Rows are points. Before rounding, the points of a table are all equally far from one centre. They may lie mostly on one side of it. Where is the centre, to within rounding?

Points (7 x 3):
[[-20  50  21]
 [-36   6  27]
 [-44  25  20]
 [-23  50  20]
 [  9  34  27]
 [-42  21  25]
 [-32  43  -4]]
Centre: [-14  21  10]

Points:
[[ -1  -6  29  28 -19  -1  -5 -20 -28]
 [-38   1  35  13   4  -7 -41 -16  27]
 [-60 -19  -1  -7  11  -3 -29  -9 -21]
 [-14 -36  43  16  -8  21 -37   6  -1]
 [ -7 -23  26  14 -26  14 -30 -28 -29]
 [-34 -25  26  33 -16 -19 -32 -33   3]
 [-11 -31  31  13 -17  -4 -49 -36 -18]
 [-17 -16  38   5  -4  12  15 -11  14]
 [-13   1  26  18  15  19 -22  20 -24]
 [-24   8   1   7  20  17 -39   8 -20]
 [-45 -26  29  31  10  -6 -32  17  -3]
 [-36 -39   9  22   9  -8 -27 -24 -36]
 [-34 -15   8  -2 -28  29 -25  -1  -7]
 [-48 -12  -4  15  22 -13 -42  -4 -18]]
Centre: [-19 -16  19   3   2  -6 -22  -8  -6]

Points, 23 rows:
[[-28  24 -14  13   7   0  11   0   9 -18 -22  -3 -18 -14 -38 -24  17  18]
 [ -6  10  -3  16  39  -7  -3   0 -11   0  19 -15  -6 -19  -4 -18  31   4]
 [ 17 -55   8 -29   3 -47  -5 -16   0  13   2  11 -16  -1 -18 -10  28  14]
 [ -2  14  45 -32 -18   9 -28 -11  17  -4 -34 -38 -33   0 -31 -13   7  -5]
 [  9  -5  21  22   6   1   2   2  33 -20   1 -29  16 -12 -41  -7  40   5]
 [ 11  -2  30   0  47 -39 -25   2  14 -17   0 -14 -19  24 -13  -4  -1 -21]
 [-29  -7  -2   8  -8 -26   8  -8  33  10  -8  -7  -6  13 -60 -27  28  15]
 [-13 -13  -3  -8  -5  -5   3 -14   2  20 -13  22  30 -21 -45   5  27 -17]
 [-24 -10 -21  10 -14 -30 -13 -34  -1   3 -20  -9 -25  15 -28  -6  19  14]
 [  0 -17  14  21  -2  -3  15 -34   0   9 -21  12  36 -15 -35 -16  22  -9]
 [-18  -1   8  24  -3  11 -11   8  13 -19 -21 -28   3 -30 -26 -22  11 -28]
 [-13  19  12  20 -11  -7   3 -18  43 -20  -3   6  -2   2 -59 -19  15  12]
 [-11  20 -24 -18  -3 -24 -30  -8  39  -9   7   9 -24 -12 -37 -29  -4 -17]
 [-21  -6 -25  12 -26   9 -14 -27  32 -24 -22  10  -9 -28 -15  -6   6  -3]
 [-11  33  15 -26  -2   6   1 -40  17   7 -36   5   3  15 -31  23  11   8]
 [-13 -15  -6  24 -22 -29  14   5  42 -21  -9  -4   3  -9 -25   3   4  15]
 [-24 -15 -11   1  20  15  22 -13   8 -12  -6  -4 -21 -24 -46  13  23  -7]
 [  9 -30  22   6  15  -4  -5  -5  24 -22 -38 -36  20  21 -48 -38 -13  -9]
 [  8  10  10  -8 -37 -31  16 -17   7   4   4  -8  -5 -19  -7   3   8 -10]
 [ -2 -12  -5 -13  22 -11  27  12   9  40  -3 -19  17  19 -39 -28 -12  21]
 [ -4   5  13 -17 -27   8   3 -26   0  -6   9 -19  32 -27 -23   6  27  24]
 [  1 -20 -17  16   6 -21 -14 -19  -1 -19  10  19 -22   5 -26  -1  33  19]
 [ -3 -20  -3  16  19 -22  -7 -31  11 -26 -22 -14 -19  16 -23   6  40  -1]]
Centre: [ -6 -16  17 -17  13  -1 -12 -16  21   1  -7  -3  -2  -4 -16 -16  -5   9]

Points:
[[  4 -21  18 -12 -16  22  -1 -18  19  13  11  15   5  31  47   7  33  -4
    2  24   5  -6   1  24]
 [ 33 -14  34   6  12 -15  29  -8  43  -3  13  14   5 -12  36   5  43  12
    3  21   6 -13  -7  17]
 [  4  -2  23   5 -20  -7  -5  -8  11   9  18  13  15  27  34  -8  27 -17
   -1  23  41 -21  17  17]
 [ 10 -19  14   6  -1  -9  16  35  11  35   0  59  25 -10  22 -25  13   3
  -14  -8  32 -12 -12  29]
 [ 20 -31  18  -1  -3  10  17 -24  37  24  -2  44  17   1  24 -12   6 -16
  -22  12  31   4   7  14]
 [ 30  -8  11  33   6  -2  12  16  22  33   9  49  27   8  25  11  -3  -1
    0   2  14  19   6  11]
 [ 23  -6  19   0   3 -15  14  -4  35  16   9  37   8  13   7  -4  11  17
   -7  46  29   3  16  30]
 [  6 -18  35   7  -5   8   7  -2  32  22  14  41   5  17  24   2  13  -1
  -11  24  18 -20  43  20]
 [ 22  -9  32  21 -10   9  14 -13  32  25  18  46  20  -5  34 -21  -1 -29
  -17  30   8   1  13  11]
 [ 25  -4   6  11  -6   8  17   7  29  20  24  23  19  21  35 -15  28  15
  -17  14  27  17  -4  30]
 [ 16  -3  11   2 -15  15  -1  10  15  28  -2  60  26   4  51   0  11  -4
  -18  19   8 -20 -15  21]
 [  8 -31  23   5 -17   0   4 -11  23  37   1  23  24  13  38  -5 -14 -10
   -9  11  31  -9 -18  14]
 [  8   2  -5  15  23 -21   4  -5  29   9  18  22  17  -8  46 -23  30 -11
  -12  27  22 -13   6  24]
 [  8 -11  21  11 -18   7  18 -15  27   6  -1  45  14 -15  21  12  20 -15
  -30  22  24  -8   4  42]
 [ 13 -14  16  11 -13   5   7   4  55  17  16  41  13   5  28  -4   2  -5
   -3  30  21  -3   8  38]
 [ 15 -14  22   8 -23   0   3 -10  27  20  24  14  33  17  55 -10  13 -13
  -15   2  12   9   2  17]
 [ 12  -2   0 -15 -29 -13  34 -12  23  15  23  37  -2  21  44  10   6  -5
   -4  12  32  -1  15   5]
 [ 24 -13  24   5   9 -16  17  21  33  19  12  46  26  22  45  -6   5  -3
  -14  -5   2   9  20  12]
 [ 25  -8   2   1 -16   4  18 -20   9  13  11  40  23  16  34   0  11 -11
  -12  18  45 -17  -5  27]
 [ 17 -39  13  16 -18 -16  -1   7  33  45   4  10 -10   8  27 -20  -4 -11
  -26  17  -3   1   6   9]
 [ 19 -20  11  13   2  -5  43 -13  24  19  25  30  14  15  48   1  -3 -13
  -14  23  -2   3  22  32]
 [ 25 -24  34  18 -16   2   4   6   7   8  -5  36  19   4  22 -12  40 -34
    2  26   4  20  10  25]
 [  5 -26  12   0 -15 -10  20  -6  41  24   0  33  27  24  50  -6  24  20
  -13   9   2 -11  12  11]
 [ 20  -2   7 -11  -6 -19  42  26 -10  22  32  19  10  -4  36  -3  22  -4
  -11  31  23   2  33  30]
 [  1 -31  21   9  13  -6  20   6  28  34  13  32  -6 -14  39  -7  24  -6
  -28   8  26   8  16  32]
 [ -7  28  -2   4 -24  24  -6  -9  12  15  16  31  27   2  35 -20  10  -2
   -7  10  29  -6  29  23]
 [  3  -1  17  14 -21   6   7  10  33  -4  16  24  16 -10  59  -6  15 -23
    3  42   2  -4  20   4]
 [ -7  -7  38   6   2   7   3   4  16  27  10  20  20  12  37  -4  22  -3
    1  15  50 -22   9  25]
 [  3 -36  15 -16  -3  21  -2 -13  30  30   9  30   8  16  22 -16  12  -9
    4  47  -3  -5   0  27]
 [  5 -37  -1   7  -4  -7  18  -2  12  18   9  44  22  11  35  -5  15 -13
  -22  30  21 -19  -7  33]]
Centre: [  8  -1  12  -2  -6   0  19   4   4  12   1  18   1  -9  15 -14   8   0
   6   4  -4  -9   3  11]
